Each row of a before or after table is a point. The points were changed in one or more steps. Then noise was added and the rows were shuffled. The steps act on columns, c1 being the first. Write out the steps. A step turns or swaps two columns, mirrors them in a line or flattens them onto one, adds a multiple of one to another, or multiplies or shifts one. Angles are multiples of 10 degrees, from the lower column toward the higher: turns from -170 to 170, lines from 10 to 170 but not 90. Use the fewest steps. Two steps may share a column if one is a turn and the other turns, adds or multiplies; they go together, in the order done. Otherwise the lowest column goes first.

Before (8 x 2):
[[ 89 -40]
 [ 40  -5]
 [ 15 -24]
 [ 32  22]
 [-17  76]
 [  4  84]
 [  4   0]
 [  2  82]]
After (8 x 2):
[[ -5 -39]
 [ -4   1]
 [ -1  -2]
 [  2  78]
 [ -2 -25]
 [ -1  22]
 [  2  75]
 [  2  84]]
Steps: multiply c1 by 0

Before (12 x 6):
[[ 13  21   1   3  23 -34]
 [ 13  49 -44 -15  27 -48]
 [-32 113 -72 -50  29  35]
 [-23 -35  69 -17  16 -18]
 [-15  14 -82  36  17 -62]
 [-58  76   5  18  79 -27]
 [ 38  48 -25  64 -18  34]
 [ 11  54 -20 -25  -7 -62]
 [-50 -53 -85  28 -15 -71]
 [ 60  63  35   1 -36  17]
 [  3 -33  21   0  32  -1]
 [ -6 -61  -8 -13  20 -47]]
After (12 x 6):
[[  4 -34  20  -1 -33  -2]
 [ 14  22   2   1 -23 -34]
 [ 14  49 -42 -15 -27 -47]
 [ 61  62  36   1  37  17]
 [-14  14 -82  35 -18 -61]
 [-32 113 -74 -49 -28  36]
 [ -5 -61  -8 -12 -20 -48]
 [ 39  48 -25  65  19  35]
 [-51 -54 -85  28  14 -73]
 [-22 -36  69 -16 -16 -17]
 [ 12  53 -22 -25   7 -62]
 [-58  76   5  18 -78 -26]]
Steps: multiply c5 by -1

Before:
[[  0  -6  15 -10  36  31  18 -34 102 -20  10]
 [ 20 -11  50  99  33 -49  -9 -61 -16  15  -3]
 [  5 -42  15 -62   7 -43   5 -31  57  -6 -45]
 [ 33 -21  17 -41   1  55  34  -4  83  20 -71]
 [ 54  68   5  34  -7 -57  19  13  46  16  17]
 [ 44 -55  10  97  28 -53   9   1 -20 -23  31]
 [  1 -45   4  63 -33 -46 -17 -11  21  40  28]
 [ 82  54 -24  35  -4 -22 -65  -1  21  10  25]
 [-34 -26 -39  60  18 -18  10 -15 -30   5  -4]
 [-15  -5  87 -50  23  43   5  11  42 -16 -29]
 [  4 -40 -18  81  65 -55 -25  28  26  55 -15]
 [ 30  -6  46 -84  31  33  32 -26  32  37   5]]
After (12 x 11):
[[ 35 -54 -14  84  10 -54 -24  26  28  55 -16]
 [ 30   5  44 -88 -18  33  31 -25  32  37   4]
 [  3  -6  17 -11 -16  35  18 -33 101 -21  13]
 [ 27 115 -20  36 -55 -27 -66  -2  24  14  26]
 [ 38 -62   3  62 -78 -45 -18 -13  21  38  29]
 [ -7 121   3  32 -57 -57  15  19  47  16  19]
 [ -7 -50 -41  57 -29 -22  10 -13 -29   3  -4]
 [ 40 -57  15 -62 -49 -43   7 -33  54  -8 -43]
 [ 27  -8  51  99 -19 -49 -10 -61 -20  20  -5]
 [ 50 -15  20 -39 -47  58  31  -1  81  22 -74]
 [ 83 -53  14  95 -20 -54   7  -1 -20 -27  34]
 [ -9 -14  93 -53 -29  46   6  14  43 -15 -33]]
Steps: multiply c2 by 1.6; turn c1 and c2 by 30 degrees; shift c5 by -50

Before, 9 rows:
[[   8   30  -14   72  -37   -7  -26   21   38  -19   -4    2   12   -4
    -9    5   21   15  -11   86]
 [ -13  -13  -28  -20  -26    2  -32    0  -14   16   23  -16   -3   40
    16   24    1   11   27  -13]
 [  10   36    6  -24   -9    3  -21   33   16  -22    6  -10  -12  -30
     5   14   -3  -13   21  -22]
 [  18   -9  -74  -18   22  -31  -34  -15    6   -8  -11   17  -14  -10
    31 -121    6  -57    4  -17]
 [ -14   60    4  -25  -32   -3  -33  -20   63    5   48   -3  -18  -29
   -17   24   15  -28   15  -17]
 [  -6   14    4  -25   -6  -51  -17   19  -12  -14   34  -13   20  -19
    -7   -3  -15    5    3   68]
 [   2  -12    8   -1  -28  -27  -24   -9  -18   -1   -5   79    5  -27
    75  -20   19    4  -41   -5]
 [  -6   -9  -14  -19  -30   -3   34   23   -7   -3    8   11  -13  -15
   -16   13   14    0   16   -7]
 [   0   22  -14  -23    9   -2   49   22   15  -15  -17   -4  -18   33
     2  -45    5    4   17   -2]]
After:
[[   1  -13    9    0   12  -28  -23   -9  -20    0   -5   79    5  -27
    76  -18   20    3   41   -6]
 [  -5   -8  -14  -25   10   -2   33   25   -6   -2    7   12  -13  -16
   -16   14   14    1  -16   -6]
 [ -14   60    4  -33    7   -2  -32  -19   63    2   48   -4  -18  -29
   -15   25   14  -28  -15  -16]
 [ -13  -14  -27  -26   15    2  -32    0  -13   15   23  -16   -3   41
    15   25   -1   11  -26  -13]
 [  11   37    4  -30   31    3  -21   33   16  -22    6  -11  -12  -29
     5   14   -2  -10  -21  -22]
 [   0   21  -14  -29   48   -1   48   22   15  -15  -19   -4  -18   33
     2  -44    5    4  -18   -4]
 [  20   -9  -73  -22   62  -32  -34  -14    6   -9  -11   18  -14  -10
    31 -121    6  -57   -2  -17]
 [  -7   15    4  -31   34  -52  -18   19  -10  -15   36  -13   20  -20
    -6   -4  -16    4   -3   68]
 [   7   31  -15   95    3   -7  -27   22   38  -20   -4    0   13   -2
   -10    4   21   13   11   87]]
Steps: multiply c4 by 1.3; shift c5 by 40; multiply c19 by -1
